Each point is reached from the start by the listed moves, each made once or not at all, plus a little noise. Is the number of moves made odd or even? Then give how often each move was made.
In the rows, zero is written as 128.

Moves:
(1): [141 158]
(2): [ 88 148]
Start: [136 171]
Points:
[ 97 194] -> odd (0, 1)
[114 217] -> even (1, 1)

Moves:
(1): [131  60 147 138  99 158 150 161]
(2): [123 164 110 149  74 169  96  73]
(3): [112 106 148 123 107 134 119  90]
(4): [139 156 112 150 102 102 163 157]
(5): [139 127 163 156 126 150 110 106]
(6): [104 105 133 150 102 174 162 115]
Start: [145 162 100 148 135 125 122  95]
Points:
[162 226 105 217  54 164 105  49] -> odd (0, 1, 0, 1, 1, 0)
[114 178  86 190  60 211 121  29] -> even (0, 1, 0, 0, 0, 1)
[137  74 164 208  77 220 162  90] -> odd (1, 0, 0, 0, 1, 1)
[176 123 141 212  73 152 158 135] -> odd (1, 0, 0, 1, 1, 0)
[131  77 163 228  26 205 184  82] -> odd (1, 0, 1, 1, 1, 1)

Moves:
(1): [ 88 123  79 139 149 181 165 162 147 106 162 120]
(2): [152 113 112 126 154 107 108 148 112 117 115 113]
(3): [138 123 118  87 153  64 177 129 157 157 151 115]
(4): [131  85 141 153 126 119 122 117 126 139 107 145]
(5): [146 143 142 139 137 123 141 130 137 110 133 134]
(6): [130  91  90  99  70 116 111 112 140  74 122 170]
(7): [139 127  92 165 106  97 118 122 163 119 113 126]
(8): [112 155 135 133 138 116 139 128 109 123 133 147]
(9): [177 131 100 160  80 129 136 126  98 169 135 133]
(10): [124 132 118 129 157 148 159  78 148 122 124 160]
(11): [134  95 123 123 111 127 138  79 126 107  90 108]
Start: [124 101 131 125 107  98 115 111 173 123 182  92]
Points:
[188  83  15 169  43  42 120  58 174  80 156 176] -> even (0, 1, 0, 0, 0, 1, 1, 1, 1, 1, 0)
[ 96 106  51 104 219  72 223 114 206 109 230 108] -> odd (1, 1, 1, 0, 0, 0, 0, 1, 0, 1, 0)
[143  32   7 164  85 117 162  91 156  79 183 185] -> odd (1, 1, 0, 1, 0, 1, 0, 1, 1, 1, 0)
[ 83  53 100 160 130 141 147 134 192 117 195 103] -> even (1, 0, 0, 1, 0, 0, 0, 0, 0, 0, 0)

Moves:
(1): [123 123 115 133 109 149 129 122 118 126 127 123 140 148 127 116 128 119
 117]
(2): [131 144 132 129 126 126 119 125 124 115 116 124 125 138 129 127 136 128
 128]
(3): [120 118 151 155 140 139 121 102 109 124 131 117 146 132 119 119 114 139
 141]
(4): [134 135 119 114 108 136 137 132 126 132 126 111 129 124 155 143 124 112
 114]
(5): [113 113 107 141 121 117 131 120 128 126 129 127 111 111 137 139 121 113
 126]
(6): [125 127 132 137 141 131 140 133 119 145 144 133 134 113 138 142 113 141
 108]
(7): [131 116 130 126 131 137 130 133 119 122 116 127 130 123 122 135 120 126
 124]
(8): [125 121 131 135 127 128 159 126 129 129 120 122 128 136 115 130 124 138
 137]
(9): [122 136 114 126 123 115 126 116 136 139 117 131 138 116 116 123 131 127
 140]
(10): [122 123 138 129 124 124 127 129 138 150 128 115 129 123 127 131 113 148
 129]
(11): [127 122 115 107 158 120 105 134 105 130 138 136 125 154 151 112 149 113
 121]
(12): [121 133 135 115 125 110 133 145 147 134 131 138 153 134 138 116 128 140
 102]
(13): [124 136 123 120 124 130 126 137 134 139 137 128 119 130 133 125 110 121
 130]
(14): [121 130 114 139 126 133 128 139 115 126 135 101 155 136 135 143 126 124
 110]
(15): [112 131 118 145 125 136 129 112 118 132 128 132 134 144 142 142 111 119
 121]
(16): [130 132 141 121 113 134 129 129 129 134 129 138 134 122 122 133 128 129
 110]
(17): [126 119 108 136 121 122 139 132 113 115 142 143 124 108 135 128 116 131
 151]
(18): [141 117 116 123 127 117 136 122 138 125 120 132 132 137 128 133 115 106
 110]
Start: [125 138 123 125 134 129 121 115 114 108 120 141 124 117 141 127 118 114
 137]
Points:
[ 67 118  76 179 125 102 138  94  85 136 127 125 192  96 173 167   7 114
  95] -> odd (0, 1, 1, 0, 1, 1, 1, 0, 1, 1, 0, 1, 1, 1, 1, 0, 1, 1)
[ 92 129 100 143 115 109 139 111 108 147 111  85 189 100 180 168  33 103
  64] -> even (0, 1, 1, 1, 1, 1, 1, 0, 1, 1, 0, 1, 1, 1, 0, 0, 0, 1)
[ 96 164 118 167 128 168 124  99  62 127 140  91 170 137 194 173  53 103
  94] -> odd (0, 1, 1, 1, 0, 1, 0, 0, 0, 0, 0, 0, 1, 1, 1, 0, 0, 0)
[103 117  84 129 107 105 195 114 115 153 113 147 174  95 176 170  34 123
  95] -> even (0, 0, 0, 1, 0, 1, 1, 1, 1, 1, 0, 1, 0, 0, 1, 0, 1, 1)
[ 81 137  44 119 108 103 126 136  73 138 146 115 177 113 220 139  95 102
  78] -> odd (1, 1, 0, 1, 1, 1, 0, 0, 1, 1, 1, 1, 0, 1, 0, 0, 1, 0)
[ 96  96 117 148 139 147 145  91  47 142 130 144 174 113 133 117  75 145
 138] -> even (1, 0, 1, 0, 0, 1, 1, 1, 1, 1, 1, 0, 0, 0, 0, 1, 1, 0)
[ 95 133 103 134 156 118 115 101  67 147 110 103 218 154 204 156  61 104
  53] -> even (0, 1, 1, 1, 0, 1, 1, 0, 1, 1, 1, 1, 0, 1, 1, 0, 0, 1)
[ 76 103  94 150 156 120 122  99  75 143 118  93 155 126 143 132  73 112
 145] -> odd (0, 0, 1, 0, 1, 0, 1, 1, 1, 1, 1, 0, 1, 1, 0, 0, 0, 0)
